Each row of a before or after table is a point. The points were changed in one or more steps. Then noise was added and the rows were shuffled. The steps act on columns, c1 being the first. Write out the steps. A step turns or swaps two columns, mirrors them in a line or flattens them onto one, adds a multiple of one to another, or multiplies or shifts one. Angles are multiples of 10 degrees, from the lower column toward the higher: turns from -170 to 170, lines from 10 to 170 but not 90. Use the fewest steps. Two steps may share a column if one is a turn and the other turns, adds or multiplies; they go together, in the order done. Otherwise the lowest column goes first.
(in the rows, 128 means zero)

Before (12 x 3)
[[ 87 119 141]
 [157  95 198]
 [155 162 110]
 [168 148  82]
 [ 83 163 154]
 [101 141 162]
 [119  98 191]
 [121 101 189]
 [ 76 171 130]
 [129 127 149]
 [107 129 143]
 [ 76 147 144]]
After (12 x 3)
[[154 123 117]
 [ 75 132 115]
 [102 100 153]
 [167 106  94]
 [128  87 150]
 [121  62 187]
 [ 76 105 128]
 [108  89 136]
 [ 83 122 140]
 [119  59 189]
 [157  56 205]
 [ 87  79 128]]
Steps: add 0.3 times c1 to c3; shift c2 by -40

Before (12 x 4)
[[180 100 162  97]
 [ 81  72 121 119]
 [162 108 144 118]
 [ 95 209 121 157]
 [126 121 140 155]
 [160 102  67  71]
 [109 143  51  72]
 [178 111  53 136]
 [ 93  85  97 123]
 [138 168 139 120]
 [142 169 117  75]
 [128 111  88 172]]
After (12 x 4)
[[110 133  72  69]
 [138 144 135 120]
 [144 148 119  73]
 [179 123  75 135]
 [178 118 153  96]
 [ 95 160 125 156]
 [ 80 107 121 121]
 [160 118  87  70]
 [127 125 135 157]
 [ 93 111 106 124]
 [127 123  95 170]
 [162 118 138 118]]
Steps: multiply c2 by 0.4; multiply c3 by 0.7

Before (10 x 6)
[[118 189 113 125 135  67]
 [118 163 106 145  95  96]
 [105  80  99 142 118  93]
 [116 165 156 145 127  63]
 [123 167  96 142 130  46]
 [150 166 109 146 120  68]
 [ 92  91 108 150 153 155]
 [111 158  84 173 130  50]
 [ 89  74  96 109 141 135]
 [139  90 128 127 158 131]]
After (10 x 6)
[[119 200  93 179 100 171]
 [152 195 118 140 110 146]
 [106 114 114 150 103 188]
 [127 210 100 146 108 166]
 [118 199 151 149 148 151]
 [116 216 108 125 125 137]
 [138  96 110 126 151 150]
 [ 93  84  97 154 137 128]
 [ 87  81 100 116 118 154]
 [120 179 134 149  88 130]]
Steps: turn c1 and c4 by -10 degrees; mirror c2 and c6 in the line at 160 degrees; turn c3 and c5 by 40 degrees

Before (11 x 9)
[[163  99 120 143 141 149 160 111  93]
 [162 114 110 140 118 133 127 136 143]
 [102 136 159 171 147  70 110 106 144]
 [ 99 138 176 141 158 112 114 114 168]
 [115 104 111 143 114 145 147 132 114]
 [130 146 112 107 133 118 105 132 118]
 [130  74 135 134 157 113 137 127 130]
 [ 97 109 134 169 182 110 110  90 163]
 [156 125  86 105 114 128 179 129 120]
 [155 132 106 132 131 141 160 143 111]
 [147 126 117 109 102 131 133 103 126]]
After (11 x 9)
[[153 139  72 160 141 129 135 144 141]
 [166 173 111 163 148 118 125 110 121]
 [ 97  89 245 120 118  94 112 112 115]
 [ 97 106 142 126 120  72  85  90  95]
 [165 121  82 131 133 136 114 135 107]
 [130 153 144 138 118  96 129 127  78]
 [145 130 101 127 128 154 147  98 126]
 [131 128  86 102 117 119 141 132 144]
 [114 148  87 150 143 145 122 132 115]
 [101 111 209 125  73  96  81 104 127]
 [155 137  23 168 127 141 168 131 132]]
Steps: turn c2 and c9 by 120 degrees; multiply c3 by 2.5; turn c4 and c7 by -70 degrees; turn c5 and c6 by -80 degrees

Before (10 x 11)
[[101  62 123 174  99 167  97 152 142  90 121]
 [133  54 145  84 181  58 144 123 105 163  98]
 [130 134 150 160 175 144 117 126 126 182 129]
 [109  96 158  46 160  68 141 108 135 165 137]
 [169 156 116 144 174 109 111 101 140 144 105]
 [162 112 137 137 177 167 119  80 123 142 134]
 [110  80 103  44 205  73 120 130 115 174 124]
 [122 141 156 142 208 140 136 112 132 116 123]
 [159  78 131 159 111 167 113 193 128  92 146]
 [114  98 129 145 109 149 112 149  75 100 133]]
After (10 x 11)
[[100  61 106  84 181 196 143 118 164 162 144]
 [128  76  86  46 208 165 119 145 142 173 126]
 [134  91 128  46 161 197 141 118 116 165 123]
 [ 83  92 105 160 111  70 113  84 119  93 113]
 [138 136 159 142 208 133 135 117 128 117 133]
 [ 91 123 183 136 177 115 119 154 127 142 121]
 [100 167 131 145 174 150 110 158 129 143 154]
 [129 133 151 159 177 123 117 115 129 181 127]
 [130  56 129 174  98  82  95 116 118  90 143]
 [131  96 124 144 108 103 113 113 170 100  97]]
Steps: mirror c1 and c2 in the line at 80 degrees; turn c3 and c8 by -130 degrees; turn c3 and c6 by -150 degrees; turn c9 and c11 by 150 degrees

Before (9 x 12)
[[131 109 174 145 110 129 101 130 173 162 114 155]
 [149 126 206 171 124  65 158 106 166 112 100 142]
 [108 158  81  86  38 163 177 127 137  94 160 107]
 [124 127 100 113 109 122 125 150  89 108 152 111]
 [162 110 189  99 201 101 137 161 164 136 118 135]
 [148 127  44 124 124 142 170 150 135 108 165 136]
 [184 135 150 112 166  68 128 147 158 158  67 139]
 [ 95  85 175 134 105  53 147 102 191 145 101 128]
 [113 117  88 115  73 156 154 213 129 103 134 134]]
After (9 x 12)
[[143 151 204 172  84  69 158 130  86 115 130 138]
 [197 153 176 136  88  51 147 128 116 144  79 119]
 [160 140 174 153  81 129 102 135  98 162 111 152]
 [122  93  43 122 107 143 167 137 108 110 129 143]
 [101 105 101 112 136 125 126 131 157 106 122 120]
 [130 136 190 100 155 100 135 132  78 141 113 141]
 [111 193 154 110 107  66 130 136  64 159 135 143]
 [138 124  86 121  83 153 156 137 141 100 116 161]
 [142  99  85  85  48 169 184 130 134  89 161 107]]
Steps: turn c1 and c9 by -130 degrees; add 1 times c9 to c5; turn c2 and c11 by 90 degrees; flatten c8 and c12 onto the line at 70 degrees

Before (8 x 14)
[[144  79 167  86 189 137 155 133  95  93 136 141 108  98]
 [ 90 144 153 123 139 109 168 140 136 163 102 107 147 122]
 [151 117 126 143 130 108   7 123 154 102 111 121 108 117]
 [154 140 128 122 128 124 163 163  70 163 120 114 122 173]
 [133 154 117 139 119 113 122 116 155  88 107 134 140 169]
 [112 152 121 138 119 141 139 147  96 145 146 150 120 124]
 [138  97 133 142 127 106 171 142 140 161 151 128 195 106]
 [120 147 137 114 121 112 143 116 142 153 145 127 107 117]]
After (8 x 14)
[[142  98 123 140 127 107 145 122 142 159 153 134 200 146]
 [156 115 116 136 132 107  79 132 157 103 112 124 107 138]
 [116 148 113 129 122 142 130 110  80 146 148 151 119 133]
 [128 153 114 132 118 115 125 132 141  85 110 136 140  82]
 [119 146 142 128 116 111 130 141 131 151 147 129 107 136]
 [157 139 140 123 130 127 147  84  70 158 120 118 121  92]
 [ 87 146 149 146 145 113 145 116 149 165 104 106 146 134]
 [139  76 186 136 190 138 144 128 188  94 140 137 109 159]]
Steps: turn c3 and c4 by 50 degrees; add 1.5 times c5 to c9; multiply c7 by 0.4; turn c8 and c14 by 170 degrees

Before (9 x 20)
[[115 119 181 136 131 128 105 109 125 136 132 100 142 130 156 153 175 139
  116 123]
 [107  94 132 101 110  99 120 119 195  95 149 138 143 119 122 150 119 149
   93 111]
 [157 161 111 108 148 144 136 110 154 143 153 155 148 133 115 150 170 145
  160 118]
 [109 137 109 131 128  92 103 111 125 125 145 110 128 118 124 126 103 124
  153 119]
 [142 109 131  88 128 138 141  95 136 104 136  94 112  36 132 143 118 144
  146 116]
 [137 227 143 133 157 109 108 117 130 135  96 132 123 132 134  40 102 146
  163 111]
 [104 116 109 122 142 140 112 111 182 124 153  97  78  69 117 140 115 116
  155 111]
 [194 117 105 121 155 141 106 100 140 132 140 125 121  98 156 156  88 138
  145 178]
 [132  88 249 140 123 122 120 104 134 123 151  98 120 105 116 156 106 131
  153 110]]
After (9 x 20)
[[102 117 109 121 143 140 111 111 181 123 122  99  78 172 120  99 138 118
  153 175]
 [158 162 111 107 148 143 138 111 154 141 149 155 147 118 113  95 167 130
  159 109]
 [139 224 142 132 158 107 109 119 129 135 110 133 123 119 132 189 111 199
  162 152]
 [141 108 130  88 128 136 142  94 134 106 149  94 112 200 132 116 148 124
  149 181]
 [193 117 107 121 154 140 108  96 141 134 148 126 121 178 155 106  77 116
  146 122]
 [105  93 131 103 112 100 123 119 193  94 154 138 144 126 124 101 128 124
   94 149]
 [114 121 180 137 131 129 105 111 126 136 148 100 145 126 156 113 170 115
  113 109]
 [112 136 110 131 128  90 105 111 126 125 121 111 129 130 127 113 116 135
  153 151]
 [132  88 250 138 124 121 121 104 132 121 140  99 116 140 114  98 123 113
  153 160]]
Steps: turn c11 and c16 by -110 degrees; turn c11 and c18 by -60 degrees; turn c14 and c20 by -150 degrees; turn c17 and c20 by -30 degrees
